Each row is a point. Examples show where two turns around zero, p and q, send a point. Write where each new point lands after one turn and then the other. Backwards means that the second turn is done in reverse. Each puzzle has new turns, and all numbers are rounded.
(in the rows, 128 means zero)

Turn p:
[109 107] => [156 133]
[126 184] => [96 82]
[88 83] => [187 140]
[138 131] => [118 132]
[180 135] => [ 82 154]
Turn q:
[181 132] => [145 179]
[184 129] => [148 180]
[ 92 129] => [113  95]
[ 96 142] => [103 104]
[ 88 107] => [132  83]
Where do these land?
q, then p: [102 183] => [178  94]
p, then q: [181  99] => [ 68 126]
p, then q: [121 127] => [134 132]
p, then q: [109 103] => [132 159]

Turn p:
[158 149  96 160] => [ 80 156 133 112]
[123 151 159 143] => [126 116 167 137]
[ 99 148 191 122] => [162  95 179 148]
[163 102 117 111] => [128 157  96 150]
[ 66  95 103 152] => [119  66  94  96]
[158 122 103  80] => [153 176  98 126]
Turn q:
[136 104 167 116] => [121 109 150 166]
[132  94 120 165] => [ 89 158 122 141]
[160 148 103 150] => [128 162 146  96]
[101 168  76  94] => [181 129  85  89]
[100 166 148 112] => [141  81 122 106]
[152 117  93 168] => [105 181 129 113]
[114  99 190  90] => [131  75 141 186]
Where do these land?
q, then p backwards: [114 108 123 104] => [134 100 140 113]
q, then p: [113 149 108 130] => [143 150 112 118]
q, then p: [121 129 119 225] => [191  89 142  66]
q, then p: [150 124 106  90] => [104 163 147 144]
p, then q backwards: [142 130 184  92] => [163 104 134  75]

Turn p:
[150 137 130 115 118 129 121 140] => [118 121 133 126 147 134 107 128]
[148 145 122 121 114 117 160 129] => [123 119 140 102 139 160 131 133]
[136 146 135 155 146 131 112 138] => [146 142 113 123 117 125  98 133]
[145 115 144 136 118 144 134  74] => [137 115 178 118 100 113 131 114]
[126 149 129 137 112 108 116 133] => [128 154 131 116 144 128 120 143]
[134 122 143 129 175 122 113 117] => [155 119 126 161 105 127 113 144]
[ 62 124 143 115 116 144 168 133] => [144 144 113 133 141 138 192  86]
[115 150  97 120 130 124 112 149] => [127 127  96 119 155 116 128 149]
[137  63 107 123 124 133 116 138] => [ 73 109 121 154 103 110 134 124]
Turn q:
[116 164 116 115 148 151 119 103] => [151 165 125 103 135 128 128  99]
[129  98 121 120 146  99 166  99] => [ 99 145 107 142 160  99 115 154]
[156 158 115 116  97 128 116 153] => [130 113 162  95  93 126 122 128]
[104 116 144 140 146  93 104 142] => [119 141 109 156 111 162 139 150]
[137 145 138 122 141 117 106 103] => [140 153 129 107 138 143 138 145]
[131  94 104 151 116 133 125 136] => [137 110 142 164 130 122 105 134]
[157 156 136 145 120 135 145 154] => [119 114 162 119 112 112 159 119]
[129  96 126 125 143 146 140 133] => [140 114 108 148 136 105 126 128]
[ 95 125 153 118  94 150 130 127] => [119  97 109 116 139 156 120  97]
Where do these land?
q, then p: [128 132 143 122 149 131 108 135] => [117 111 126 104 133 141 125 123]
q, then p: [147 129 126 158 120 117 154 101] => [161 147 116 156 117 147 128 127]
p, then q backwards: [118 125 139 107 149 116 110 126] => [132 100 122 150 143 129 124 128]
p, then q: [120 108 137 128 130 119 143 141] => [126 127 138 134 141 128 125 102]
p, then q backwards: [136 126 134 128  31 143  93 142] => [123 172 102 131 109 118 203  78]
p, then q: [136 137  97 107 147 103 150 134] => [139 104 113 152 108  99 124 112]
p, then q: [143 133 146 109 146 158 100 135] => [152 139 140 149 140 145 127 164]
q, then p: [104 133 130 158 128 112 130 147] => [141 149 127 106 113 117 139 104]
q, then p: [129 150 143 124 137 162 144 124] => [139 104 153 128 120 144 147 144]
q, then p backwards: [109 122 123 154 130 119 148  87] => [124 134 149 102 100 113 109 156]
q, then p: [139 114  89 113 142 127 129 137] => [111 153 135 124 142 126 107 155]
